Rows are points. The window is the flat piece filled in between its corners: a triangle in 3 columns, a solid with four corners in 4, and so on. A path goes straight from each point to the next, and from the last back to the first. List the points from which the path goes on through the window.

Window (3 x 3)
[[-1.7  3.9  4.4]
 [-0.1 -1.7 -2.8]
 [ 3.5 -1.8 -4.0]]
Path:
(1): [ 3.9 -4.2 -0.5]
(2): [-1.6  0.8 -4.2]
(3): [-0.1  1.1 -2.6]
(4): [-0.2 -1.1  0.1]
(5): [-0.1 -1.1  2.3]
(6): [-1.1  2.9 -2.8]
(7): [ 1.5  2.7 -4.6]
(8): [ 2.8 -2.2  3.1]
(9): [ 2.6 -7.3 -4.1]
(10): [ 3.3 -2.1 -7.9]
(11): [-1.0  0.8 -4.8]
(12): [ 1.2 -4.2  0.0]
Through the window after points: 1, 3, 5, 11

Window (4 x 4)
[[ 1.4  2.5  0.5 -3.8]
 [-6.0 -1.1 -3.7  1.4]
 [ 3.0 -0.9 -0.8  0.8]
 [-5.5 -2.0 -6.3 -1.0]]
Path:
(1): [-5.7 -1.8 -3.5 -0.8]
(2): [-3.9 -2.8 -2.2 -4.2]
(3): [-1.5  1.4 -6.0  0.2]
(4): [-1.0  3.4 -3.1 -1.1]
(5): [-0.3 -4.2 -2.0 -2.6]
(6): [ 1.3 -2.6  0.7 -0.2]
(7): [-0.7  1.6 -5.1  2.0]
(8): [-5.0  0.3 -5.4 -0.5]
Through the window after points: 6

Window (8 x 8)
[[-5.6  0.9  4.2  0.4 -3.4 -2.1  0.7  3.7]
 [-3.9  4.4 -6.2  3.3 -0.5  0.3 -0.5 -0.2]
 [-3.6 -6.3  2.5  3.6  5.7 -0.2  1.6 -1.6]
 [ 6.4 -5.2  2.8 -0.7  0.4 -1.2  6.4  0.2]
 [ 2.7  1.5  2.5  2.9 -1.3 -1.0 -0.2 -2.2]
 [-3.2 -6.7  0.3  3.6 -4.3  3.7 -2.5 -0.5]
 [-3.9  4.1  4.1  2.9  3.4  2.3 -0.7  3.3]
 [ 2.1  1.5 -8.2 -7.0  0.9 -4.6 -0.6  0.4]]
Path:
(1): [-0.3  0.0 -0.5 -1.7 -1.9 -0.2  2.5 -0.6]
(2): [-2.4  1.1  1.3  0.7  3.2  1.3  2.2 -0.6]
(3): [-1.0  0.0  1.0  2.4  4.0 -2.8  1.1  1.6]
(4): [-0.1 -1.9  1.6  6.1  0.0 -0.7 -3.1  3.3]
(5): [-3.4  1.3  3.4  2.8  0.7  2.2  2.0 -0.5]
(6): [ 1.5 -0.5  6.3 -2.8 -1.0  1.8  4.7 -5.0]
(7): [ 1.2 -4.2 -1.9  4.5  3.5 -2.4  1.4  6.4]
(8): [ 2.8  0.8 -1.1  2.6 -1.7 -2.1 -1.3  4.2]
Through the window after points: 6

Window (9 x 9)
[[ 0.1  1.2 -0.8  0.2 -0.9 -1.4 -5.1 -8.5 -4.8]
 [-1.0  4.1 -6.8  1.4  2.5 -2.5  1.4 -3.8  2.2]
 [-1.3 -2.7  3.9 -2.8  2.5  6.2 -2.2  8.1  3.1]
 [ 0.8  0.9  2.9  1.7  2.2 -3.8  0.9  1.7  5.1]
 [-1.2  4.2 -1.6 -2.6 -0.5 -3.6 -2.2  4.7  3.7]
 [ 6.7  3.9 -3.5 -0.7 -0.6 -3.3  0.6 -1.3  1.1]
 [ 3.1 -1.9 -3.5  0.9 -6.2 -5.0  1.7  0.3  1.3]
 [ 4.4 -3.0 -5.1  2.1  1.7 -8.2 -3.1 -3.0 -2.5]
 [-2.0 -2.4  4.2 -9.0  1.6  1.3  2.5  7.5  3.9]]
Path:
(1): [-0.2  1.4 -1.8 -1.0  0.0 -0.9  0.2  3.7 -0.5]
(2): [ 2.0 -3.9  1.9 -1.3 -2.6 -0.2 -2.6  1.4  6.7]
(3): [ 1.9  0.2 -0.9 -1.1  0.7 -2.1 -3.8 -4.5  3.7]
(4): [ 0.3  2.0 -1.1  1.1  0.6 -2.8  0.2 -1.3 -1.1]
(5): [ 1.3  0.8 -1.3  0.1  0.2 -4.4  1.1  3.3 -4.8]
(6): [ 1.7 -1.3 -0.7 -1.5 -1.7 -2.8 -2.9 -0.5  3.6]
(7): [ 3.0  0.2 -1.8 -0.6 -1.3 -2.6 -2.2 -2.6  1.9]
(8): [ 0.0  0.1 -2.4  1.0  1.3 -4.9 -1.4 -1.9 -4.1]
Through the window after points: 1, 3, 7

Window (12 x 12)
[[ 1.0  5.2  1.4  5.8  2.0 -2.0  1.8  1.9 -4.2 -1.5  3.2  1.4]
 [ 3.0  1.7 -5.8  3.0  4.5  0.3 -4.1  3.5 -4.5 -0.1  2.3  5.1]
 [ 1.2 -1.2  4.0 -0.1 -1.0  0.4  4.0 -3.2  1.0  7.6 -0.5  4.9]
 [ 2.0  0.3  2.1  4.1  0.2  3.6  3.6  3.6  1.5  8.6 -1.6  4.3]
 [ 0.2  3.9 -6.0 -4.7  0.3  4.0  1.7  4.0  1.5  0.7  4.4 -1.3]
 [-0.8  0.1 -4.7 -4.1 -2.1  2.0  1.4  6.8 -3.5  4.5  1.2 -3.6]
 [ 6.0  0.6  3.4  4.5 -1.3  1.1 -3.2 -0.9 -1.1 -4.5  1.2  0.5]
 [ 1.2  4.4 -0.4 -3.7  0.6  0.4  2.0  1.2  0.3 -5.7 -3.6 -2.9]
 [-3.9  2.3  7.0 -5.7 -1.7  0.6 -0.3  0.9  5.5 -2.8 -2.3 -2.5]
 [ 0.7  1.8 -7.9  5.3 -0.1 -2.7  0.7  3.6 -0.7 -0.3  2.4  3.4]
 [-3.2  1.3  6.4 -1.0 -4.6  5.4  3.3 -1.9  1.1  2.4 -3.3  3.8]
 [ 0.1  0.5 -6.8  3.1  3.8  2.5 -1.9  0.4 -1.4  0.7  1.9 -1.8]]
Path:
(1): [ 1.3  3.7  0.2  2.9 -2.8 -0.9 -2.1  1.1 -1.3  1.7  1.0 -0.1]
(2): [ 1.2  0.1 -4.5  0.2  5.2  3.5  1.9  3.5 -1.0 -6.0  0.2  2.8]
(3): [ 0.2 -4.6  0.8  1.7 -0.7  2.3  4.2  2.7  1.3 -0.9 -0.1  0.9]
(4): [ 0.5  7.9 -0.7 -0.9 -0.7  2.2 -2.5 -0.6 -1.2  4.3  0.3 -0.2]
(5): [-3.1 10.2 -4.7 -0.8 -1.8 -0.7  0.1  0.5  0.6  5.0 -0.1 -1.9]
(6): [ 2.1 -3.9  3.4 -0.4 -0.8  4.8  1.6  1.7  0.6  0.3 -1.3  3.4]
(7): [-0.1 -3.2  2.2  1.5 -1.9  0.7  5.2 -0.1 -0.1 -3.8  0.8  3.8]
(8): [ 2.2  2.8  1.5  2.4 -0.1  0.9 -1.6  0.3 -1.2  0.9 -0.8  0.8]
Through the window after points: none
